Each point is reached from the start by the listed moves, each made once or not at all, plus a little noise. Say if it took an odd or an even number of moves. Then give how often each move was made.

Moves:
(1): [ 38 -55  10 -54  -2]
(2): [-36  -6  -1 -23  19]
Start: [19 -6  5 14 14]
Points:
[ 22 -68  14 -63  32] => even (1, 1)
[-17 -12   3  -9  35] => odd (0, 1)
[18 -5  5 13 15] => even (0, 0)

Moves:
(1): [ 20  -3  21  -2 -15   1  14  21   9  -9   4   9]
(2): [ -7  23   5  10  20  -8  -8   4 -11  -8   1 -18]
(3): [ 11  -3 -23  11   4 -16  -1 -16 -15  23 -24 -33]
(4): [  2  12  -1   1  11 -23 -22 -27  51  20 -14 -12]
(5): [ -1 -21  11  20 -38 -16   0   8  19   2  41  14]
(6): [ 31   5  -1  18   1 -27  11   0  39  -1  10 -15]
(7): [  0  16   6 -24  -2   7  19  -3   2  11  27  27]
(8): [ 23   8   7  12   8 -33  -1  -4  16  14 -12  35]
(9): [-33 -13  13   4   4   9  13  14 -12  10  -1  14]
Start: [ -8 -17   5 -11  -6  -3  -7 -15  -4   2  12   9]
Points:
[-15 -10  24   6  17 -51 -18 -31  52  45 -14  46] => odd (0, 0, 0, 1, 0, 0, 0, 1, 1)
[ 57 -28  -1  49 -32 -95   3 -28  53  41  28  10] => even (0, 0, 1, 0, 1, 1, 0, 1, 0)
[  6 -12  37  45 -11 -89 -11 -15  54  56   7  20] => odd (1, 1, 1, 1, 1, 0, 0, 1, 1)
[-14  28  29  -3  27 -46   5 -28  65  34  36   7] => odd (0, 1, 0, 1, 0, 1, 1, 0, 1)
[ 40  16  31  16 -19 -90  -7 -33  67  57  36  32] => odd (1, 1, 1, 1, 1, 0, 1, 1, 0)
[ 17  30  15 -16  12 -41  -6 -34  33  40   7 -18] => odd (1, 1, 1, 1, 0, 0, 1, 0, 0)
[-11  28  12   2  39 -67  -9 -47  27  73 -10  21] => even (0, 1, 1, 1, 0, 0, 1, 1, 1)
